Rows are points. The points of each table are mixes of a few directions, plus a little noise. Count the directions of each table, and those that both share. Where both have some left over, give the other angles between the two spaces (their principal angles), to ten degrees, smallest first.

First (6 x 2):
[[-15  24]
 [ 18 -30]
 [ 22 -36]
 [-26  42]
 [-33  53]
 [ 33 -54]]
Second (5 x 2):
[[ 46  29]
 [ 45  28]
 [ -5  -3]
 [-61 -38]
 [-24 -15]]
Directions: first 1, second 1, shared 0; angles 90

First (7 x 6):
[[ 14  44  25  25  19 -29]
 [ 58  21 -72  -7 -33  22]
 [-40 -11  -3 -29 -12  19]
 [-35  84  18 -12   1 -11]
 [-23   2  40  10  21 -18]
 [ 70 -81 -34  26  -2   7]
 [-43 -58  25 -12   7   9]]
Second (6 x 6):
[[ -7 -24 -21 -18 -14  21]
 [ 27 101  -4  21  14  -8]
 [-39 -17  13 -16   3  13]
 [-36 -90   9 -51 -59 -44]
 [  5   4  26  23  24 -13]
 [ 49  26 -23  38  31  33]]
Directions: first 3, second 4, shared 3

First (11 x 11):
[[  1 -31 -16   7   3 -41  28 -20 -57 -55  17]
 [-21  35  31 -32  -9  33 -42  12  95  32  -7]
 [ 83 -16   2 -28  10 -16   8  16 -16  19  30]
 [ 59 -24   2  46  49   8   2 -24  -6  18 -19]
 [-45  30  18  13 -48  78 -45  14  32  50  -9]
 [ 16 -41 -28   7  36 -24  50   8 -41  10  10]
 [-22   0  29  -5 -12  29 -38 -18  57  -4   7]
 [ 46   4  14  23 -13  32 -29  -8 -11  18  -2]
 [-23  73  28 -13 -40  26 -55   7  55   4 -30]
 [-75  17 -49 -14  10 -82  69  16 -53 -56 -22]
 [-18 -47 -29  -4  15 -43  51  -5 -55 -36  26]]
Second (9 x 11):
[[ 26 -33  33 -11  -8  24 -36 -26  35 -12  37]
 [-18 -24   8 -25   2 -58   5 -39   3 -93  26]
 [ -4  48 -32  12 -15  36  21  67 -34  96 -35]
 [-11 -14   8 -20  -3 -43   0 -29   1 -72  20]
 [ 18 -33  26  -9   0  11 -25 -28  30 -20  32]
 [-32  -6 -40  23  44   0  56  33 -17  57 -32]
 [ -4  67 -36  44   6  26  23  52 -37  84 -74]
 [-11 -19   8 -45 -26 -30  -1  -8  -2 -52  46]
 [ 37  14  25  31   1  35 -42 -21  22  11 -20]]
Directions: first 6, second 4, shared 4

First (10 x 20):
[[  5   4   3 -24  17  25  11 -10 -18   9 -17   0 -23  -9   6  -6   0   1
    2   9]
 [  9 -35  16  65 -46  43  -9  10  17   6  31  15 -30  26 -29  18 -38 -45
   36 -26]
 [-44  11  61 -16  75 -63 -44  -7  54 -17  -1 -11  63 -68  36  -9  71  73
  -65 -23]
 [ 21  -2 -34 -76 -11  44  -1  -5  -9 -15 -55  -2  28 -10   3 -19 -18  -1
   -5  32]
 [  7  10 -21  -8  26  -8  11  -4 -78  13  28  28 -61  26  -7   1  16 -13
   20   9]
 [ -1  13 -44  -8 -68 -68  -1  33  80 -44 -10 -37  99  18  19 -12 -35  26
  -14  13]
 [ 23  10 -13  37 -33  45  66 -11 -35  38  -7 -19 -74  36 -10  11 -42 -40
   41  17]
 [ 17 -21   2   8  -5  42  -2  -2 -35   9  30  31 -80  25  -6  -2 -28 -29
   46  -7]
 [-18  40  10 -29  43 -66  22  -6   3  -4   4 -22 -17 -13  53 -22  20  59
  -13  14]
 [-21 -31  22  55   0  10 -51   5  20   2   0  17  97 -29 -62  38  53 -30
  -53 -35]]
Second (8 x 20):
[[  10   17  -11    4  -45  -60    3    2    5  -23    1  -11   -6   49
     1  -15    4  -32   47  -45]
 [  23   -4   49  -14   26   12    2   10  -27   41   31  -25   37  -21
    31   10   10   24   18  -89]
 [   9  -16  -12   14  -17  -78  -59  -28  -11  -17   32    1  -46   18
     8  -21  -21  -50   45    5]
 [ -31  -55   -2   17    9   17  -56   27  -47   43   12   69    9  -13
   -36    8   27  -18  -58   43]
 [  -3   22  -16  -23   -6   46   60  -16   34  -20  -66   -4   44    6
   -11   16    1   43  -25   56]
 [ -29   10   59   -7  -11    3    6  -14  -49    8  -37   22   41    0
    26   24   30   72   -4   -1]
 [  -3   26  -70   35   46   66   27   56   86  -32   50  -39 -121  -50
   -33  -30  -42  -57  -38   29]
 [  22    2    2  -23   -5   -8   15  -32   10   -4  -25  -16   40    9
    13    7   -7   17   19    2]]
Directions: first 6, second 6, shared 0; angles 30, 30, 40, 70, 70, 80
